Every row gives one point. Each table stands for the endless flat space through its points: a line for two points, a plane for three, and so on. Write the one point that lies in both, or say that there is none.

First (3 x 4)
[[-0.07  0.15 -0.02 -0.07]
 [-0.12 -0.01 -0.33  0.23]
 [ 0.18  0.17  0.25 -0.37]]
Second (2 x 4)
[[-0.02 -0.05 -0.15  0.01]
 [-0.06 -0.13 -0.15  0.08]]
They share: no point

First (2 x 6)
[[-0.10  0.03 -0.04 -0.07  0.34 -0.16]
 [-0.04  0.07 -0.10 -0.13  0.30 -0.18]]
Second (4 x 6)
[[-0.36 -0.03 -0.27 -0.25  0.25 -0.15]
 [ 0.06  0.32 -0.36 -0.12  0.65 -0.28]
 [ 0.27  0.29 -0.18 -0.12  0.26 -0.19]
 [-0.43  0.07 -0.41 -0.20  0.47 -0.24]]
They share: no point

First (4 x 8)
[[ 0.13  0.02  0.31 -0.37  0.19 -0.11  0.07 -0.16]
 [ 0.08 -0.01 -0.15 -0.27  0.25 -0.02  0.42 -0.11]
 [ 0.03  0.03 -0.19 -0.30  0.33 -0.03  0.50 -0.10]
 [-0.38  0.08 -0.17 -0.40  0.55 -0.38  0.13 -0.01]]
Second (4 x 8)
[[ 0.09 -0.02 -0.09 -0.13  0.12 -0.17  0.26  0.00]
 [ 0.28 -0.11  0.00 -0.13  0.03 -0.02  0.37  0.05]
 [-0.14 -0.03 -0.15 -0.10  0.32 -0.24 -0.01 -0.06]
 [ 0.05 -0.06  0.00 -0.40  0.22  0.00  0.11 -0.29]]
They share: [ 0.11 -0.06 -0.03 -0.25  0.15 -0.06  0.21 -0.12]

First (5 x 9)
[[ 0.09  0.00 -0.03 -0.15 -0.36 -0.25 -0.29 -0.18 -0.23]
 [ 0.00 -0.10 -0.35 -0.03 -0.08 -0.30 -0.25  0.12 -0.07]
 [-0.35  0.35 -0.35 -0.27  0.14 -0.19 -0.05  0.35  0.09]
 [ 0.08  0.06  0.09 -0.17 -0.48 -0.23 -0.27 -0.27 -0.24]
 [ 0.08  0.20  0.08  0.03 -0.58 -0.42 -0.38 -0.28 -0.16]]
Second (3 x 9)
[[ 0.16  0.11  0.06 -0.27 -0.33 -0.21 -0.06 -0.14  0.02]
 [-0.04  0.51 -0.24 -0.32  0.02 -0.16  0.09  0.01  0.17]
 [-0.04 -0.05  0.10  0.01 -0.57 -0.37 -0.38 -0.10 -0.18]]
They share: [-0.11  0.23 -0.09 -0.09 -0.30 -0.30 -0.21 -0.02 -0.04]

First (2 x 11)
[[-0.18  0.06  0.10 -0.18  0.06  0.28  0.16  0.28  0.05 -0.10  0.05]
 [-0.14 -0.18 -0.06 -0.42  0.02  0.28  0.24  0.04 -0.11 -0.34  0.29]]
Second (2 x 11)
[[-0.24 -0.07  0.05 -0.16  0.11  0.33  0.11  0.27  0.01 -0.18  0.09]
 [-0.38 -0.21  0.03  0.00  0.23  0.43 -0.03  0.37  0.01 -0.22  0.05]]
They share: [-0.17  0.00  0.06 -0.24  0.05  0.28  0.18  0.22  0.01 -0.16  0.11]

First (2 x 11)
[[-0.04 -0.11 -0.21 -0.43  0.34  0.12 -0.13 -0.13 -0.23 -0.35  0.01]
 [ 0.03 -0.10 -0.17 -0.35  0.30  0.15 -0.16 -0.10 -0.17 -0.29  0.05]]
Second (5 x 11)
[[ 0.11 -0.34 -0.45 -0.14  0.13  0.36 -0.06 -0.17 -0.30 -0.46  0.04]
 [ 0.09  0.02 -0.06 -0.53  0.25  0.04  0.14 -0.20  0.06 -0.26 -0.12]
 [ 0.08 -0.06 -0.06 -0.28  0.47  0.08 -0.39  0.12  0.07 -0.23  0.12]
 [-0.01 -0.12 -0.06 -0.43  0.41  0.14 -0.12  0.00  0.19 -0.44 -0.18]
 [ 0.11  0.10 -0.05 -0.70  0.05  0.16  0.10 -0.25  0.12  0.02 -0.24]]
They share: no point

First (3 x 12)
[[ 0.22  0.01  0.05  0.38  0.17  0.00  0.15  0.07 -0.22 -0.01 -0.37 -0.26]
 [ 0.26 -0.08 -0.07  0.19  0.11  0.03  0.16  0.10 -0.22  0.07 -0.28 -0.30]
 [ 0.10 -0.35 -0.25 -0.04  0.17  0.00  0.33  0.25 -0.10  0.35  0.05 -0.26]]
Second (4 x 12)
[[-0.13 -0.24 -0.10  0.35  0.29  0.02  0.24  0.34 -0.10  0.21  0.05 -0.12]
 [-0.05 -0.05 -0.02  0.58  0.09 -0.21  0.01  0.25  0.11  0.37  0.09 -0.21]
 [ 0.02  0.00  0.02  0.53  0.11 -0.19  0.06  0.19  0.11  0.33  0.05 -0.27]
 [-0.27 -0.28 -0.12  0.27  0.57  0.22  0.36  0.60 -0.26 -0.01  0.17 -0.10]]
They share: no point

First (3 x 14)
[[ 0.36  0.18 -0.11 -0.14 -0.40  0.24  0.22 -0.13  0.09 -0.28  0.45 -0.40
   0.34 -0.34]
 [ 0.22  0.20  0.01 -0.22 -0.36  0.24  0.26 -0.13  0.09 -0.32  0.43 -0.30
   0.24 -0.24]
 [ 0.48  0.00  0.13 -0.14  0.02 -0.12 -0.20  0.23  0.21  0.08  0.03 -0.22
   0.22  0.02]]
Second (3 x 14)
[[ 0.23  0.14  0.27 -0.36 -0.13  0.15  0.07  0.13  0.10 -0.20  0.22 -0.26
   0.13 -0.08]
 [-0.09  0.16  0.01 -0.06  0.09  0.13 -0.19 -0.21  0.18  0.04  0.28 -0.16
   0.51  0.06]
 [ 0.07  0.10  0.03 -0.20 -0.01  0.03 -0.13 -0.11  0.22  0.04  0.26 -0.10
   0.37 -0.04]]
They share: no point

First (4 x 18)
[[-0.10  0.36 -0.38 -0.11  0.34 -0.41 -0.09  0.19 -0.14  0.19  0.10 -0.09
  -0.22 -0.04 -0.14 -0.07 -0.15  0.08]
 [-0.16  0.30 -0.07  0.10  0.69 -0.35  0.08  0.17 -0.27  0.60  0.29  0.10
  -0.16 -0.11 -0.08  0.42 -0.11  0.23]
 [-0.09  0.23  0.00 -0.07  0.52 -0.27  0.17  0.18 -0.33  0.50  0.39  0.04
  -0.05  0.08  0.09  0.44 -0.09  0.24]
 [-0.13  0.30 -0.22 -0.08  0.30 -0.38  0.08  0.17 -0.12  0.21  0.08  0.07
  -0.13 -0.05 -0.08  0.00 -0.08  0.05]]
Second (6 x 18)
[[-0.24  0.35 -0.06 -0.27  0.41 -0.21  0.33  0.25 -0.14  0.25 -0.02  0.18
  -0.21  0.11  0.19  0.09 -0.27  0.28]
 [-0.25 -0.09 -0.12  0.04  0.03 -0.48  0.05 -0.02 -0.34  0.43  0.42  0.11
   0.13  0.33 -0.02 -0.07 -0.01 -0.17]
 [ 0.24  0.49 -0.04 -0.27  0.35 -0.30  0.41  0.25  0.06  0.00  0.13  0.13
   0.26 -0.10  0.16  0.14  0.11  0.05]
 [-0.44 -0.25 -0.11  0.24 -0.30 -0.09 -0.11  0.33 -0.71  0.37  0.20 -0.12
  -0.50  0.15 -0.05  0.21  0.12  0.18]
 [ 0.06  0.35 -0.06 -0.65  0.36 -0.49  0.23 -0.09  0.04  0.06  0.30  0.08
   0.07  0.14  0.07  0.15 -0.30  0.00]
 [-0.48  0.07 -0.27  0.02  0.15 -0.30  0.13  0.07 -0.27  0.27  0.17  0.17
   0.01  0.23 -0.12 -0.16 -0.05 -0.09]]
They share: [-0.09  0.22 -0.08 -0.18  0.20 -0.30  0.22  0.17 -0.18  0.19  0.18  0.09
 -0.01  0.09  0.08  0.10 -0.04  0.07]
